Rows are points. A path goes straight from each point to the next, and from the last back to the first. The post is the endless flat space through its rows: a point in 2 columns, a line in 3, a plane in 4, and so on, so that a path can go around it. Count how often the path circles the post. Going back the other way cancels.

Post (2 x 3)
[[-31  31 -28]
 [ 21 -18  17]]
Path (19 x 3)
[[ 18  27  46]
 [-30   9  11]
 [-20 -63  13]
 [ -9 -24 -54]
 [ 25  10 -12]
 [ 21  61  -8]
 [  5   6  21]
 [-39   4  -2]
 [ 12 -77  17]
 [ 11 -10 -61]
 [ 29  -2 -18]
 [ 20 -45  -8]
 [-32 -32 -43]
 [  8 -12 -17]
 [ -3  45 -45]
 [ 34  44  41]
 [-36  38 -10]
 [-23 -47  35]
 [-55  47 -27]]
Times around: 2

Post (5 x 6)
[[ 16   5  48   2  48 -22]
 [ 67 -16 -30  16  18  -9]
 [ 31   2   1  34 -11  -6]
 [-40  51 -20   5 -40  75]
 [ -3 -12 -16  23   3  23]]
Path (19 x 6)
[[ 13  36  10  21 -35 -16]
 [ 26  25 -35  22  18  20]
 [ 54  50  35  61 -39 -13]
 [ -2 -47 -32  -8  32  85]
 [ 14 -30 -14   0 -37   4]
 [ -4  -8  -1  10   8  -5]
 [-47  29 -49  89 -75  20]
 [-20  29   7  45 -30   0]
 [  9  27 -12  53 -25  39]
 [ 30  24   6  -2  -1  64]
 [  8   8  24  10  -6   3]
 [ 26 -32 -25   9  12 -28]
 [ 32  17  43  59 -77 -68]
 [ -6 -33 -26  16 -21  17]
 [-24  30  -5  14  23 -16]
 [ 11   1  -8  14  57  19]
 [ 47  43  39  34  14  30]
 [-33 -28  46 -12  21  49]
 [ 33 -31 -15 -18   1  -8]]
Times around: 3

Post (8 x 9)
[[ 21 -24 -45  61   9  19   6 -17   0]
 [-20 -19 -22   1  20  -6  14  18  47]
 [ 44  20 -35 -37 -39  73 -42 -48 -48]
 [  5  -4  21 -38   2   4  19  12 -51]
 [  9 -25   6  13 -10 -21  22  68  48]
 [ 21   1  11 -16  -9 -22  13 -47 -34]
 [  0  -7 -30  -7  -3 -50   0  80   8]
 [  2  -8  25  -2 -10   9 -44 -32 -36]]
Path (18 x 9)
[[-44 -14 -36 -63 -26  31 -42 -20  14]
 [  4 -24 -45 -60  -8  36  63 -16 -75]
 [ -4 -45 -11 -43   5  42 -13 -28  10]
 [ -4  -5  19   2  49 -23 -43 -72 -28]
 [  7  -3  28  -7  -7  28  11  13  -3]
 [-14  -2 -52  42  -8 -13  18 -62  28]
 [ 31   2  40 -37 -54  -1 -34 -18 -57]
 [-27 -39 -18 -24  50  73  -5 -72 -57]
 [-21 -22   4  44  -5  19 -24 -48 -15]
 [-13  48  12 -41 -26   4  -8  -2  24]
 [-21  28   0  -5   3   6   1 -16  -7]
 [ 57 -19 -60  69 -34 -56  49  27  13]
 [  9 -31 -36 -10 -20 -24 -20 -49   8]
 [ 18 -29  29  -2   3  38 -11  39   7]
 [ 47 -29  50 -59 -23 -40 -18  15 -60]
 [ 32 -11 -23  28  21  11 -32  11 -26]
 [-16  52  -8 -29   8  -1 -16 -19 -18]
 [-29  -2   9  13 -16 -31  44 -60  59]]
Times around: 2

Post (13 x 14)
[[ 11  -8   2  25  55 -26 -16 -34  75  75 -10 -17  57   4]
 [ 63  -3   1 -14 -16  20  31  26 -23  13  38 -20 -20 -23]
 [  5 -28  40   2  -9   9  24 -30   3 -39 -18   1 -11  43]
 [ 47 -14  45 -79   5   1  34 -22 -76 -41 -25  63  -5  46]
 [ -7 -44 -14 -14  -4 -33  20  -7  -5   4  -6  25  17  14]
 [ 25  29   5 -17  34  13   7  12 -13 -38  -3   6  -6  43]
 [-21  -6  19  19  11 -47  20  19   2 -12   0 -53  36 -25]
 [ 12  11  -1  50  23 -12 -16  -9  -3   8   5   8  39 -20]
 [ -1 -25  40 -22   2  11 -32  16 -36 -28  31  15 -30  19]
 [ -6  12  16 -43  -7 -42  26 -12  -5   0 -13  23 -19 -23]
 [-57   3  -1  50  27  24 -17  27  43  77  -9 -48  37 -21]
 [ -7 -28 -19  16  27 -19  22 -18 -33 -22 -32 -60   0 -22]
 [ -9 -14  13 -19  68  26  30  -1 -36 -48   8  30  41   3]]
Path (26 x 14)
[[  17  -31   24   40  -23  -22   22   14    9   -2   -5  -45  -14  -63]
 [  59   19   23  -33  -23   48   37   22  -37  -13  -24   -1  -56   13]
 [ -54  -32   11   41   27  -54   16   -7  -49   21  -60  -24   19  -31]
 [  -1   55   59   56  -22  -17  -33   12  -24   22   41  -47   -8  -39]
 [ -50  -14   41    5   -3  -11   33   -5   22   61  -14  -26   -1  -22]
 [  26    1   51   -3   26   17  -11   38  -21  -25   31   69  -15   35]
 [  48   62   11  -12   11   -4   37   87  -20 -107   18  -31  -10    7]
 [  81    0   32   44   41   14  -24  -40   -9  -38  -12   75   24   66]
 [   1  -39   25   43  -37  -32   -2    5  -38  -33   10   24    2   45]
 [  -4  -26   57   28   35   -8   31   -4    1   12  -47  -37   13    8]
 [   5  -62   18  -10   80   24   -7   -1   10  -27   13   -6   60   18]
 [   1   21   10   -6   -6   20   -8  -25   -4  -44    4  -30  -34    0]
 [ -42    9   21  -14    5  -15   21    6  -27  -30   -6    4    6    5]
 [  10  -16   52   -8   19   -3   19    5  -23   81    2  -92   17  -28]
 [ -28  -16   50  -21   34   12  -16   85  -40   39   27  -21   13  -30]
 [ -11  -58   10   32   32   -8  -31  -14   22   14  -12   13   42   14]
 [ -61   -9    9  -14    5   -1  -21  -27  -11   12   10   35   37  -23]
 [  26   36   43   42  -53  -22  -12  -42  -29  -34   28    8  -56  -57]
 [  15   66   -5   65   20  -15  -20   25    7   17   41  -84    6  -34]
 [  22   16   27   40  -17   22    9  -25  -51   -8   -1  -73  -36   -8]
 [  19   38   30   28   43  -26   42   61  -17  -32   49   25   44  -33]
 [  23   16   48   48   39  -16  -46   25   27   82   13  -47   62  -61]
 [ -23   30   -7   15  -23  -11    6   31    4  -43   24   31   26   -3]
 [ -20    0    6   40   17   25  -10   48   -7   16   67  -34   37  -58]
 [  14    5   10  -41    8   44   -7  -18   -7   20   45   -1  -49   17]
 [  -9   24  -31  -28    8   16   43   -4   36  -26  -20    6  -74   36]]
Times around: 3
